Each row is a point. The points of each table are mixes of a few directions, plus a little noise. Count the directions of each table, and those that both share. Where both have some left over, give the other angles between the two spaces (their principal angles), to ten degrees, smallest first.
In the rows, 128 means zero.

First (7 x 3)
[[141 139 116]
 [ 94 160 165]
 [112 249 151]
 [107  96 152]
 [139  84 116]
 [147  59 104]
 [158 105  96]]
Second (6 x 3)
[[102 108 130]
 [ 90  97 130]
 [138 170 131]
 [229 178 119]
 [132  54 121]
 [ 79 161 138]]
Directions: first 2, second 2, shared 1; angles 40

First (5 x 4)
[[ 85 147  14 115]
 [ 91 130  94 160]
 [194 118 208  89]
 [134 122 156 145]
 [147 120 167 130]]
Second (6 x 4)
[[129 113 172 171]
 [ 70 177  77  20]
 [121 115 116 180]
 [151 108 169 171]
 [127 147  73  75]
 [172 107 159 157]]
Directions: first 2, second 3, shared 2

First (6 x 6)
[[ 74 241 151 176 185 249]
 [152  77 118 106 102  74]
 [120 145 131 135 137 147]
 [157  68 116 102  97  63]
 [137 108 124 120 118 107]
 [128 129 128 128 128 129]]
Second (6 x 6)
[[ 79 131 112 151 175  98]
 [230  91 160  86  50 157]
 [119 106 120 139 154  98]
 [171  61 130 125 133  87]
 [ 65 221 123 137 125 187]
 [104 158 125 132 130 144]]
Directions: first 1, second 2, shared 0; angles 30

First (7 x 8)
[[110 191 192  60 228 177 110 209]
 [122  62 172 106 115  79  73 128]
 [123 159 121  97 144 116 116 151]
 [130  54 172 160 113 137 122 104]
 [128 120 138 127 130 130 124 129]
 [135 186  68 145 122 149 171 120]
 [149 121  31 199  44 109 179  56]]
Second (8 x 8)
[[127  47 204 140 125 128  97 122]
 [114 198  54 123 149 153 185 120]
 [ 68  12 198 156 192 222 193  76]
 [122 168  88 124 136 137 155 126]
 [127 109 147 131 127 126 121 128]
 [150 137 136 120 100  91  87 147]
 [155 231  52 110 102  90 122 153]
 [158 123 154 121  90  78  66 151]]
Directions: first 3, second 2, shared 1; angles 40

First (8 x 9)
[[110 109  81 119 133 122 159  93  86]
 [118 103 111 139 145 125 148 155 116]
 [142 186  37 134  91  86 110  57 166]
 [120 111 190 139 144 130 116 184 137]
 [149 119 117 106 130 178 151 126 102]
 [138 115 169 134 143 155 126 186 134]
 [164 161 152  98 104 168 108  99 140]
 [ 80 124 166 155 135  55 102 128 143]]
Second (10 x 9)
[[ 87 121 220 157 142  68  88 166 159]
 [160 134  49 106 117 177 162  97 101]
 [139 131 106 122 125 145 139 117 121]
 [132 128 115 124 127 135 135 123 124]
 [ 74 120 249 166 148  53  73 180 168]
 [135 131 107 124 125 141 140 118 120]
 [124 128 139 132 129 122 123 132 134]
 [114 123 155 139 131 111 115 140 137]
 [157 132  63 106 120 169 157 100 109]
 [153 132  72 110 118 163 153 105 110]]
Directions: first 4, second 1, shared 1

First (8 x 11)
[[108  67 126 157  72  57  56 158 131  94 234]
 [157 182 114 112 184 224 232 118 135 224  34]
 [120 114 129 130 138  89  82  72 131  59 122]
 [119 121 137 128  92 112 112 175 119 125 168]
 [123 166 154 100 123 135 130 149 105  97  95]
 [148 123  99 150 152 181 195 122 152 228 118]
 [124 142 140 115 118 130 128 148 116 118 122]
 [123 107 124 135 136  95  89  80 137  79 131]]
Second (10 x 11)
[[ 69 131 143 103 178 148 237 148 149  75 101]
 [ 96 132 137 119 161 141 191 127 140 101 109]
 [202 130 125  98 104 136  96 165 110 178  84]
 [130 113 136 127  85  99  86 174 118 124 173]
 [160 137 119 121 140 144 124 108 125 158  92]
 [199 110 127 125  40  91   9 184  95 175 168]
 [ 97 123 131 134 130 122 140 133 134 104 151]
 [ 47 138 130 147 186 140 203  75 153  74 139]
 [167 131 103 181  89 112   7  55 113 178 173]
 [111 139 129 117 169 150 187 113 141 118  89]]
Directions: first 3, second 3, shared 1; angles 40, 80

First (9 x 12)
[[140 102 156 213 115 152 127  79 200  90  92 154]
 [112 163 128 119 131 145 108 150 136 154 118 144]
 [140  92 117 120 119 103 142 134 102 110 149 109]
 [120 147 111 102 144 159 118 126 106 148 130 124]
 [156  43 105 118 100  84 146 147  73  84 172  98]
 [144 152 160 106 142 137 114 116  95 127 137 145]
 [118 149 134 135 124 137 113 144 146 140 117 145]
 [ 96 189 131 111 145  94 149 142 168 175 110 119]
 [127 113 109 129 133 141 136 113 124 126 129 113]]
Second (8 x 12)
[[119  93 144 103 143 129 126 134 141 141 122 138]
 [143 130 121 123 116 127 130 128 133 122 121 119]
 [115 111 132 142 156 118 116 141 113 140 122 132]
 [122 249  85 238 112 119 124 111  64 100 162 110]
 [142 130 127 109 108 135 137 121 144 121 128 124]
 [130  62 146  87 150 123 123 145 148 146 103 133]
 [143 146 110 152 122 117 124 133 112 119 119 112]
 [110 104 160  67 117 157 143 112 171 137 148 155]]
Directions: first 5, second 3, shared 0; angles 60, 80, 90

First (11 x 12)
[[105 119 109 120 116 154 128 143 132 133 144 137]
 [152 136 146 136 141 104 127 116 125 123 112 119]
 [168 140 157 142 147  89 127 107 121 122 101 114]
 [ 71 108  84 107  99 189 128 160 139 138 170 147]
 [197 151 180 153 159  57 128  90 117 116  79 105]
 [ 93 117 103 116 111 164 127 147 134 135 151 140]
 [ 83 113  95 113 106 175 128 152 135 135 157 144]
 [240 165 215 168 184   7 127  66 111 106  49  91]
 [ 70 109  80 107  99 191 130 161 138 140 170 147]
 [158 137 152 139 141  95 127 109 121 124 106 118]
 [ 74 109  86 111 102 185 129 158 138 139 166 148]]
Second (10 x 12)
[[ 34  97  57  96  83 226 129 180 143 145 195 159]
 [143 132 139 133 135 114 128 120 126 125 118 124]
 [105 122 111 120 117 152 129 140 131 131 145 136]
 [ 23  92  47  91  78 236 128 186 144 147 202 163]
 [117 125 120 123 123 140 129 135 129 129 136 133]
 [171 142 158 142 149  84 128 106 122 121  98 115]
 [158 137 151 137 141  98 127 112 124 122 106 118]
 [199 153 182 153 162  54 127  88 117 114  77 104]
 [178 145 166 146 151  76 127 100 120 118  93 112]
 [154 136 148 138 141 100 127 114 125 124 109 119]]
Directions: first 1, second 1, shared 1

First (8 x 14)
[[152 131 114 109  93 148 116 112 152 156 119 125  93 145]
 [161 132 109 102  80 157 110 106 162 168 115 124  78 153]
 [136 122 140 120 161 159  62 114 150 190 100 135  84 162]
 [ 93 130 135 156 142  79 196 158  82  45 161 126 205  81]
 [143 131 117 117  99 136 132 120 140 136 127 124 112 133]
 [136 129 122 122 113 133 129 123 135 133 127 126 119 132]
 [ 73 125 152 172 189  69 185 168  65  38 161 132 225  75]
 [130 125 135 126 148 142  96 122 137 157 115 132 109 144]]
Second (10 x 14)
[[150 131 112 112  85 139 135 118 144 137 126 121 109 136]
 [ 82 117 167 163 226 101 114 155  86 101 131 141 180 112]
 [139 132 116 120  94 128 147 125 132 120 133 123 127 125]
 [ 75 122 164 169 228  98 125 159  81  91 137 139 193 103]
 [168 141  90  98  30 140 166 112 155 125 134 114  99 131]
 [146 128 127 114 136 161  77 109 155 182 105 131  81 160]
 [105 123 145 144 172 117 125 138 110 115 131 134 153 122]
 [148 123 132 113 143 167  62 107 161 199  98 134  69 167]
 [161 145  81 105   7 119 208 118 141  84 154 111 128 109]
 [111 125 143 144 163 118 124 137 112 119 130 133 147 119]]
Directions: first 2, second 2, shared 2

First (11 x 18)
[[ 77  91 116 100 174 113 119 134 126 118  87 130  85 135 101 108  89 144]
 [ 85 166 149 136  66 137  76 143 227 148 130 115 148 127 160 212 147 112]
 [184 107 139 102 149  81 171 127  63  86 161 161  99 105 143  61 137 139]
 [ 59  78 158 193  66 140 123  76 201  68  87  80 130  19  67 150 162  73]
 [166  83 114  99 177  95 158 124  45  91 152 150  76 117 122  48 129 155]
 [115 133  86 198 120 215 100 124 125 145 111 101 175 119  80 135 152  88]
 [139 160  87 117 113 156  46 186 145 152 196 154 111 161 183 153 184 137]
 [198 152 131 108 152  87 184 162  67  95 156 185 147 114 154  55 130 109]
 [143 169 167  93 133  91 170 122 142 166 106 131 157 174 157 161  69 147]
 [105 117 168 103 139  70 179 118 147  96  80 141 125  99 121 113  82 118]
 [136 154  92 157 122 224  80  91 122 244 140  62 156 237 118 215 125 182]]
Second (8 x 18)
[[ 58 138 132  98 168 130  39 143 194 136 122  76 100 201 136 201 124 177]
 [164 147 135 124  99 134 198 116 174 121 153 125 175  48  86 139 118  67]
 [141 115 156 196  96 113 160 102  36 114  60 158 161 133 147  69 133 121]
 [145 127 103 139 142 144 115 152 102 108 150 148 122 114 132  89 155 112]
 [160 133 150 140 141 137 161 124 142  92 155 137 131  77 139  92 136  96]
 [152 121 136  37 120 109 183 101 206 175 188 116  83  97 120 181  75 146]
 [156 118 175 190 138 124 159 109  72  77 105 158 132 104 174  44 144 109]
 [ 48 124  37 101 117 132   8 176  94 199  92 106 119 249  89 207 138 190]]
Directions: first 6, second 5, shared 2; angles 30, 60, 80

First (8 x 20)
[[127   7  39 117 130 145 137 177 224 108 114 135 166 198 137 189 145  47
  107 126]
 [148 176 201 115 103 138 120 117  49 145  74 131  76 143 140 117 113 182
  143 166]
 [130  74  79 118 155 103 196 112 180 188 120 124 153 109 124 183 186 132
  107  76]
 [116  82 135  98 124 144 143 115 112 150 103 170  83  66  63 107 175 205
  127 116]
 [133 178 134 155 144 110 120 103 134 105 178  95 153  99 158  99 115  98
  126 141]
 [ 95 230 167 141 117 105  82 150  76 126 189 147 133 132 106  88  59 167
  174  77]
 [102 229 153 179 127 161  64 151  69  72 116 116 160 149 106 100  44  66
  118 112]
 [173  47 117  99 125 118 162  98 180 128 129 106 101 127 191 139 185 127
  122 211]]
Second (9 x 20)
[[ 93 133 141  95  74 104 136 159  69 155 236 152 178 218 139 121 111 190
  183  86]
 [168 117 140 135 235 165 138  16 136 106  84 111  65  82 133 129 215 135
   58 132]
 [168 120 117 150 180 159 142  90 143 118  15 112 104  71 104 147 165  88
   71 140]
 [148 136 105 146 108 119 122 171 162 129  49 123 136  81 106 137  97  82
  130 153]
 [118 138 138 115 112  93 105 140 151 121 214 136 114 134 157 102 104 155
  173 135]
 [119 115 167 120 225 151 111   8 153  78 224 111  41 120 187 101 197 166
   89 134]
 [125 139 113 123  65  97 128 197 119 153 131 144 173 148 113 131  81 128
  175 122]
 [159 140 116 125 123 103 130 142 132 147 104 136 138 111 114 127 122 135
  146 129]
 [ 56 114 114 142  25 161 137 227  90 136  96 126 204 182 104 160  62  72
  126 112]]
Directions: first 6, second 4, shared 1; angles 40, 40, 90

First (8 x 24)
[[108 100  88 150  92  92 112  74 140 132 153 161 167 121 128 130 157 159
  148 169 112 126  97  75]
 [136 176 163  42 185 113 103  94 101 210 150 137  44  84 128 126 102 159
   79  63 104 132  61 155]
 [195 105 168 153 132  63 117 166 112  92 101 173 163 150  80 148 146  88
   75 194 169 162 126 165]
 [ 66 110  99 188  95 157 152 115 154 119 132 123 158 162 150 151 125 131
  183 133 133 134 171  98]
 [111 103 117 102 121 102 138 107 140 136 128 113 147  69 130 123 125 108
  173  89 118 141  62 152]
 [108 143 130 153 139 198 157 175 135 102 112  87 118 161 146 129 106 112
  149 110 144 113 202 143]
 [110 156 105 112 155 214 126 156 134 116 134  84  97 134 151  98 111 157
  133 126 122  68 176 123]
 [195 133 157 122 105  83 119 135 102 115 116 148 135 143 117 118 151 113
   80 131 124 154 126 116]]
Second (8 x 24)
[[133 122 139 103 141  81 125 114 120 140 123 133 141  77 107 116 127 129
  101 108 109 136  66 170]
 [ 87 139 127 135 109  81 141 146 152 104 134 130 147 145 115  89 137 173
  108 118 112 136 138 157]
 [143 121 155 196 105 170 168 151 111 117  85 115 148 177 142 185 116  61
  134 105 151 162 203 121]
 [136 133 132  67 165 106 106 117 126 153 143 130  99  76 117 109 121 139
  123 119 124 119  61 158]
 [105 141 127 114 130 112 129 142 144 121 141 127 117 137 124 102 129 157
  127 124 126 126 132 143]
 [164  94 119 199  92 164 140  99  99 124  98 132 184 141 139 187 137  74
  128 149 126 133 160  72]
 [ 72 169  82  45 152 112  81 140 181 119 207 135  59 137 131  32 142 249
  154 172 120  74 109 115]
 [183 106 140 164 131 197 135 114  91 148  95 119 131 133 149 204 115  41
  148 129 153 138 154  88]]
Directions: first 6, second 4, shared 2; angles 40, 90

First (8 x 32)
[[163 182 131 102 106 121 150 150 100 134  67 145 151  76 102 163 132 201
  132 164 101 115 112   7 113 172 123 165  98 115 120 136]
 [171  87 137  88 162 121 171 155 102 136  63 163 130 162 183 100 115  94
  119 107 111 102  90 124 125 144 131 130 129 164 133  67]
 [ 53 122 140 145  71 138 125 135 151 102 145 111 106 141 124 118 102 111
  169 120 134 112 121 205 115 143 130 109 144 129 166 177]
 [127 118 142 167 162 113  84 110 123 161 173 107 113  94 103 133 142 122
   64 124 138 154 174 113 165 105  81 119 145 115  82 130]
 [129 146  77 109  69 141 147 111 169  63 162 114 154 127  96 115 159 164
  164 135 143 119 131 150  97 137 170 140 123  98 123 184]
 [126 118 150 122 158 133 136 142 110 154  91 150 120 167 172 134  99  94
  150 123 118 127 100 144 128 119 139 119 120 159 167  80]
 [167 118  80 101 161 151 147 101 154 105 151 143 156 202 165 116 147  98
  171 121 146 147 114 182 108  76 202 125 110 136 151  86]
 [ 88 132 167 190 134 106  66 121 116 171 173  93  96  58  78 146 128 139
   56 131 133 148 183  99 173 128  48 117 153 107  82 165]]
Second (8 x 32)
[[153 148  77 136 132 134 118 102 159 112 167 107 161 130  98 137 173 146
  128 143 144 149 161 125 122  93 139 132 112 104 120 143]
 [111 129 140 152  71 101 122  82 149 139 179 115 123  57 146 171 119 130
   71  95  72 135 128  72 125 208  91 135  98  58 100 148]
 [ 96  97 147 119 100 114 150 114 126 121 143 124 115 108 130 117 100 135
  117 116 135 130 112 122 123 148 112 105 164 150 116 166]
 [167 190 119 165 128 125  90 158 136 163  79 133 148 112 154 187 162 102
  108 129  41  97 147  92 129 182  96 180  25  43 165  58]
 [150 114 176 100 220 161 111 170  71 140  87 178  86 201 148  79 103  98
  175 132 174 127  99 190 159  63 205 140 164 188 124  55]
 [132  73 115  82 108 110 195 119 128  97 117 129 140 123 130  87 114 149
  115 118 152 121 101 109 109 138 117  99 178 180 105 169]
 [ 94 148 144 124 107 139 130 118 124 125 136 133 119 130 122 145 100 151
  175 144 141 142 108 127 118 123 161 122 136 141 151 152]
 [122 123 106 145 159 138 111 158 134 126 116 108 134 163  94 102 154 113
  137 149 166 123 166 185 140  67 105 113 149 161 146 135]]
Directions: first 5, second 6, shared 3; angles 40, 60

First (9 x 32)
[[124  97 146 118 112 159 141 166 143  72 154 113  88 156 103 138 156 118
  111 145  92 144 141 102 112  90 125 115  89  73  67 188]
 [ 94 163  91 145 162  90 121  98 104 226 102 149 212  97 144 158  83 180
  153 141 188  80 137 176 145 243 166 187 188 226 203  59]
 [ 86  65 136 136  94 153 135 177 138 117 131 117 142 133  72 180 139 121
  113 231 122 100 161  83  85 197 168 173 111 139  80 172]
 [140  90 138 142  82 122 111 118 129 135  89 131 142  95 108 119 126  69
  121 188 138 117 117  76  98 162 133 138 136 161 143 106]
 [ 84 145 120 112 174 151 156 173 133 112 185 117 116 180 123 173 137 208
  129 105 109 127 162 173 145 122 147 143 105  87  78 186]
 [170 176 115 135 139  87 106  60 112 176  88 148 151  89 176  76 101 108
  147  71 161 133  89 152 155 118 102 108 170 172 212  45]
 [183 160 131 127 125 106 111  78 123 129 104 137 111 107 168  68 122  89
  134  65 132 154  88 132 149  66  87  83 141 124 172  80]
 [130 145 130 116 148 139 139 138 132 103 156 122 101 154 138 124 138 150
  128  87 110 147 131 148 142  80 116 107 111  86 105 155]
 [142 114 144 119 116 146 133 143 139  83 142 118  89 146 122 116 149 109
  116 120 100 150 128 110 121  75 111 102 100  81  92 162]]
Second (8 x 32)
[[135 145 140 114 140 146 147 139 129  89 165 110  77 163 135 115 139 136
  134  70  93 158 140 150 143  69 105  95  92  68  98 159]
 [135 139 151  92 133 130 130 111 111 147 115 130 145 137 115 144 121  97
  105 132 131 136 163 157 131 156 142 123 112 145 135  86]
 [114 135 133 104 139 124 116 132  97 113 131 126 100  92 116 132 122 117
  115 102 141 139 141 142 140 125 100 135  98  97 103 144]
 [120 148 144  37 180 116  71 140  82  89 110 167 108  36 113 147 144 110
   32 103 183 162 126 149 173  66  75 129  89  61  54 157]
 [174 132 145 116 132 141 146 113 182 148 118 145 189 209 148 133 153 130
  100 167 107 130 124 134 121 102 184  90 165 171 153  78]
 [ 78 101  82 196 106 108 111 151 102 116 134 112  85  44 122 110 104 156
  189 122 150  98  95  79 117 165  83 183 134 113 128 193]
 [ 99  89  82 249  69 118 154 130 146 164 134  93 134 132 133 107  95 158
  238 165 112  72 104  72  82 222 149 175 175 192 196 135]
 [169 133 148 116 127 140 151 110 175 155 119 139 186 211 143 136 146 123
  107 165 105 129 135 140 119 120 185  93 159 177 158  69]]
Directions: first 3, second 4, shared 1; angles 80, 80

First (10 x 32)
[[133 140 136 134 136 147 117 141 130 130  83 134 134 128 127 150 120 119
  144 128 122 170 129  93 150 128 124 114 129 134 100 133]
 [134 143 138 135 138 153 115 145 130 130  70 136 135 128 127 156 118 117
  148 127 121 182 128  83 156 128 123 110 128 135  92 135]
 [125 141 122 132 148 142 134 118 129 115 109 126 122 120 122 134 126 134
  132 118 138 131 134 122 140 125 127 142 113 117 137 142]
 [135 137 141 133 129 147 113 149 130 135  80 137 138 131 129 154 119 115
  146 131 116 181 127  86 151 129 124 105 135 140  88 129]
 [129  71 134 108  56  58 126 139 123 164 249 125 137 150 147  78 144 122
   94 158 106  60 110 197  60 134 138 109 172 150 142  81]
 [120 136 113 128 149 131 145 103 127 109 140 120 115 117 121 117 132 144
  120 115 147  95 136 149 126 125 130 159 107 108 164 142]
 [128 140 128 132 142 143 127 127 129 122 101 129 127 124 124 140 125 128
  135 123 131 144 132 112 143 127 126 129 120 124 122 137]
 [126  93 126 115  87  82 132 127 125 146 213 123 130 139 138  91 140 129
  102 144 120  70 118 181  81 131 135 126 149 136 151 101]
 [121 141 114 130 153 136 142 105 128 108 127 121 116 117 120 123 130 142
  124 114 148 106 136 140 133 124 129 158 106 109 157 145]
 [128 138 127 131 140 140 128 126 129 122 107 129 127 125 125 137 126 130
  135 123 132 140 131 116 139 127 126 131 121 124 125 136]]
Second (9 x 32)
[[ 55 121  98 143 146  70  99  97 149 152 131 171 132 118 107 135 167 145
   91 133 112 138 103 143 166 110 136 130 133 182 106 146]
 [ 85 110 118 156 123 110 104  91 144 150 133 137 129 111 101 146 143 134
  125 135 100 152 110 135 125  97 115 147 135 152 135 147]
 [138 131 134  97 117 133 127 111 121 119 120 133 120 113 127 141 104 111
  138 125 132 131 132 135 126 107 131 141 130 140 136 129]
 [123 107 133 151 108 124 119 128 134 147 149 118 135 132 122 127 135 129
  131 139 106 136 119 130 103 124 116 126 141 127 132 124]
 [154 147 133 123 145 162 146 136 120 104 105 113 121 128 134 129 113 128
  143 115 148 125 144 114 132 138 127 135 110  98 139 133]
 [193 154 145 112 141 175 166 177 108  95 114  97 125 150 159 108 106 126
  145 115 164 104 156 107 123 172 134 112 110  72 132 110]
 [172 142 140 115 132 151 153 168 114 110 127 110 129 149 154 108 117 126
  134 123 151 106 145 117 124 163 135 109 121  94 125 110]
 [ 74 102 115 117 104  65  93  95 141 162 153 169 132 114 112 139 145 121
  102 145  99 137 101 157 136  92 135 127 155 197 110 129]
 [157 137 137 138 136 160 146 149 121 114 120 104 128 138 137 120 120 132
  142 122 140 123 141 113 118 148 123 126 117  91 137 125]]
Directions: first 2, second 4, shared 1; angles 90

First (8 x 32)
[[ 96  84 184 129 119 146 124 154 126 167 220 172  54 139 148 108 152 112
  103 177  57  87 105 158 221 124 201 107  19 183 119 140]
 [152 124 123 132 131 137 133 146 134 112 121 120 146 117 116 124 137 139
  127 125 125 126 138 117 109 137 116 136 147 139 116 116]
 [108 131 137 122 133 123  92  80 112 107 106 139 137 149 135 129 121 124
  148 151 154 109 105 154 118  87  93 151 141 123 120 121]
 [145 141 108 128 135 125 117 109 125  96  80 111 170 127 116 134 122 139
  145 118 164 135 132 123  79 117  79 151 185 112 121 114]
 [152 141 100 132 120 124 184 185 151 163 142 104 121  99 120 135 125 128
  104  77 109 173 166  84 132 189 174  89 123 109 155 146]
 [128  91 163 133 121 149 143 178 138 155 202 150  81 121 134 111 154 124
  101 153  64 104 127 132 188 147 189 108  54 177 117 132]
 [125 177  79 122 128  99 147 103 129 138  71  97 153 124 128 152  95 123
  140  73 180 180 148 104  86 144 107 116 182  59 166 143]
 [118 136 129 123 138 123  83  69 110  87  81 131 161 150 127 132 120 132
  158 150 172 109 105 154  90  78  63 166 172 119 112 111]]
Second (9 x 32)
[[123 112 133 119 121 139 120 112 134 123 132 105 122 120 102 120 118 113
  135 137 142 115 139 120 115 146 123 133 134 123 135 148]
 [118  91 141 107 111 154 109  93 141 114 137  76 113 111  70 112 105  92
  147 147 160  96 155 109 100 169 117 139 141 117 143 174]
 [143 182 108 159 153  90 156 180 108 148 116 207 151 153 215 152 162 181
  100 100  80 175  88 155 170  65 143 111 108 144 105  61]
 [113  78 146 100 104 163 101  79 146 110 139  56 107 106  48 106  97  79
  154 155 172  85 164 103  90 186 113 143 146 114 149 191]
 [131 135 125 133 132 123 133 136 125 131 126 139 131 132 141 132 133 135
  125 124 121 135 123 132 134 120 130 126 126 130 125 118]
 [149 203 100 171 164  75 168 200 100 156 110 238 159 163 249 162 175 201
   88  88  61 194  73 166 187  41 150 106 101 150  95  33]
 [134 149 120 141 138 112 139 149 119 136 123 159 137 138 163 137 142 148
  116 117 109 147 113 139 145 103 135 121 121 134 119 101]
 [116  87 143 105 110 157 107  89 143 113 137  69 112 110  63 109 103  89
  149 150 164  92 158 107  96 174 115 140 143 116 145 179]
 [124 111 134 119 120 140 119 112 134 122 132 104 121 120 102 121 118 111
  137 137 142 114 140 120 115 147 123 133 134 123 135 148]]
Directions: first 3, second 1, shared 0; angles 80

First (9 x 32)
[[157 127 161 160 104 125 150 108 126 148 220 123 111 130 189 156 138 106
   95  98 118 132  74  80 115  86 153 118 114 145 108 103]
 [143 121 157 159 114 122 140 109 133 144 191 139 116 123 182 147 134 123
  110 106 119 119  95  90 122 112 142 122 109 143  94 110]
 [ 89 131 128 159 176 143  91 147 137 106  76 163 150 114 136 103  91 155
  184 132 136  87 174 123 119 195 114 137 115 140  93 156]
 [114 136 104 106 143 138 115 147 123 113  75 120 141 133  84 112 121 132
  145 148 136 135 154 156 129 143 120 131 145 116 156 144]
 [158  87 149 118  82  75 160  87 151 160 181 151  97 112 165 146 167 142
   86 113 109 121 113 130 169 121 122 136 102 124  85  97]
 [130 164 161 190 149 176 123 142 109 121 199 111 140 140 184 144  97  93
  130 102 132 130  73  53  66  94 164 107 127 159 127 125]
 [129 112  90  63 112 100 134 127 132 128  57 122 124 129  55 115 153 143
  123 157 131 144 170 197 171 140 102 141 144  95 160 132]
 [112 158 110 125 155 166 108 159 110 104  90 103 149 142  92 116 105 111
  152 142 142 141 135 133  99 125 135 121 152 127 173 146]
 [126 116  95  75 118 106 131 127 132 124  64 127 126 129  66 113 147 143
  127 154 131 141 166 187 161 141 106 138 140 101 155 135]]
Second (11 x 32)
[[100 132 129 156 133 122 111 150 141  75 121 136 144 137 179 118  90 135
  113 137  95 128 123  74 145 167 151 104 111 152  87 153]
 [101 133 129 157 133 122 111 151 141  77 123 137 145 137 178 119  91 133
  115 135  96 129 124  74 146 164 153 104 112 152  83 154]
 [120 131 128 137 129 126 123 136 133 112 127 130 133 130 143 125 116 129
  125 132 117 130 126 113 132 141 136 120 124 134 114 136]
 [119 130 131 136 131 126 121 134 132 109 127 130 134 131 145 126 114 129
  123 131 115 129 125 109 133 143 135 121 123 136 111 138]
 [188 117 120  62 114 143 168  78 100 249 142 111  87 107  15 147 216 116
  159 111 202 125 136 248  89  41  72 180 163  73 227  72]
 [103 133 131 155 132 121 112 150 140  81 124 134 144 136 172 121  93 131
  116 134  98 128 125  80 143 162 151 106 114 150  88 150]
 [116 129 128 141 131 124 121 140 134 100 126 131 137 132 152 125 109 131
  120 133 112 127 124  99 138 149 139 117 120 139 106 140]
 [167 121 125  86 118 136 153  97 108 204 134 116 104 115  56 141 184 121
  149 118 178 125 134 206 103  73  92 161 151  94 190  91]
 [ 93 134 132 165 135 119 105 157 143  61 122 140 151 140 191 114  79 134
  112 138  88 130 124  62 150 175 158  99 107 157  72 159]
 [153 123 127 100 125 135 145 106 115 178 133 119 111 118  80 136 164 122
  142 122 160 127 130 181 111  90 105 151 143 106 171 103]
 [146 124 125 109 123 132 142 116 119 163 133 124 115 120  95 134 151 124
  136 124 151 126 132 162 116 101 111 145 137 112 158 111]]
Directions: first 3, second 1, shared 0; angles 50
